Every row gives one point. Each copy is the shape, with its points in the same order, turned, moved and blurred by noise. Say if it was mirrored as well.

Shape (7 x 2)
[[ 4.6 -2.4]
 [ 3.3 -2.0]
 [ 1.1  3.5]
 [ 1.3 -4.9]
 [-0.1  0.4]
 [-2.5  6.3]
 [-6.4  2.4]]
Copy 1 (7 x 2)
[[ 1.8 -2.2]
 [ 0.2 -2.1]
 [ 0.5  3.5]
 [-2.7 -3.5]
 [-0.9  2.8]
 [-1.3  7.9]
 [-6.5  5.7]]
Copy 1 is: only turned
Copy 2 (7 x 2)
[[ 0.2 -5.6]
 [ 0.6 -4.1]
 [-3.7 -0.1]
 [ 3.8 -3.5]
 [-0.6 -0.1]
 [-4.9  4.4]
 [ 0.1  6.5]]
Copy 2 is: mirrored
Copy 3 (7 x 2)
[[-1.5  4.7]
 [-1.5  3.9]
 [ 3.2 -0.4]
 [-5.0  2.3]
 [-0.1 -0.3]
 [ 4.6 -5.0]
 [-0.7 -6.5]]
Copy 3 is: mirrored
Copy 4 (7 x 2)
[[ 1.5  5.0]
 [ 1.6  3.0]
 [-2.6 -0.4]
 [ 5.2  2.6]
 [ 0.5 -0.3]
 [-4.5 -4.7]
 [ 0.9 -7.1]]
Copy 4 is: only turned

Shape (8 x 3)
[[-2.4  4.1  3.8]
 [-5.3  3.8  1.2]
 [ 4.7 -4.9  2.4]
 [-6.2 -3.0  1.1]
 [ 0.6 -5.9  3.9]
 [ 3.7 -0.6 -2.5]
 [-2.2  0.9  2.1]
 [ 1.4  3.1 -1.8]]
Copy 1 (8 x 3)
[[ 3.1  0.7  0.8]
 [ 1.3  1.6 -2.9]
 [-4.1  0.5  8.9]
 [-3.0  5.7 -0.9]
 [-3.9  4.8  7.4]
 [-4.7 -3.4  4.1]
 [-0.1  1.5  1.1]
 [-1.8 -4.4  1.4]]
Copy 1 is: only turned
Copy 2 (8 x 3)
[[ 4.2  4.2 -2.3]
 [ 3.1  5.9  0.9]
 [ 3.2 -7.2 -0.7]
 [ 5.5  1.1  5.6]
 [ 6.1 -5.6  1.3]
 [-2.6 -3.3 -0.2]
 [ 3.5  1.5  0.4]
 [-2.1  1.0 -1.5]]
Copy 2 is: only turned
Copy 3 (8 x 3)
[[-1.7 -5.5  1.5]
 [-3.3 -3.8 -1.8]
 [ 2.4  3.4  7.8]
 [-6.1  1.8  0.6]
 [-2.1  3.1  7.3]
 [ 4.6  2.1  2.0]
 [-1.8 -1.8  1.7]
 [ 3.6 -1.6 -0.2]]
Copy 3 is: mirrored
Copy 4 (8 x 3)
[[-1.1  4.9 -1.9]
 [-1.0  2.2 -4.7]
 [ 1.2  0.0  8.4]
 [ 4.4 -1.7 -2.2]
 [ 4.8  0.1  5.6]
 [-3.8 -2.0  4.5]
 [ 0.3  1.8 -0.6]
 [-5.0  0.2  1.1]]
Copy 4 is: mirrored

Shape (7 x 4)
[[-4.9 -1.5  2.6  3.9]
 [-1.1 -4.0  6.5  0.4]
 [ 1.5  4.2  1.9  3.8]
 [ 2.6  5.8 -1.1 -5.4]
 [ 1.7 -1.4 -6.3 -1.3]
 [-3.4 -0.7  1.3  2.5]
 [ 5.6  0.1  2.0  1.4]]
Copy 1 (7 x 4)
[[-0.4 -2.3  6.8  3.7]
 [-6.0  1.6  5.1  3.5]
 [ 2.9  3.7  2.0  0.8]
 [-1.3  1.4 -2.2 -6.9]
 [-1.1 -3.7 -6.2  0.3]
 [-0.3 -2.7  3.6  2.7]
 [-1.8  4.6 -1.9  3.3]]
Copy 1 is: mirrored
Copy 2 (7 x 4)
[[ 0.0  1.8  6.2 -3.0]
 [ 4.8  4.2  1.6 -4.8]
 [ 2.8 -5.3  1.8 -2.6]
 [ 3.0 -3.6 -3.4  5.9]
 [-5.5 -1.0 -2.7  3.0]
 [ 0.3  0.3  4.4 -1.8]
 [ 1.4 -2.7 -3.7 -4.0]]
Copy 2 is: only turned
Copy 3 (7 x 4)
[[-4.7 -0.5  5.4  3.5]
 [-1.9 -3.9  8.3 -1.2]
 [ 2.8 -1.5  1.3  4.1]
 [ 2.2 -3.9 -5.1 -3.3]
 [-0.5  4.7 -1.8 -4.1]
 [-3.5 -0.3  3.3  1.9]
 [ 4.8 -0.8  3.8 -1.1]]
Copy 3 is: mirrored
Copy 4 (7 x 4)
[[-0.5  6.5  2.1 -1.4]
 [-5.8  6.6 -2.8  0.3]
 [ 4.0  1.4 -4.5 -1.3]
 [-0.5 -6.5 -6.3 -2.2]
 [ 0.2 -5.4 -0.2  5.2]
 [ 0.1  4.7  0.7 -1.3]
 [ 0.6  0.4 -7.8  4.4]]
Copy 4 is: mirrored
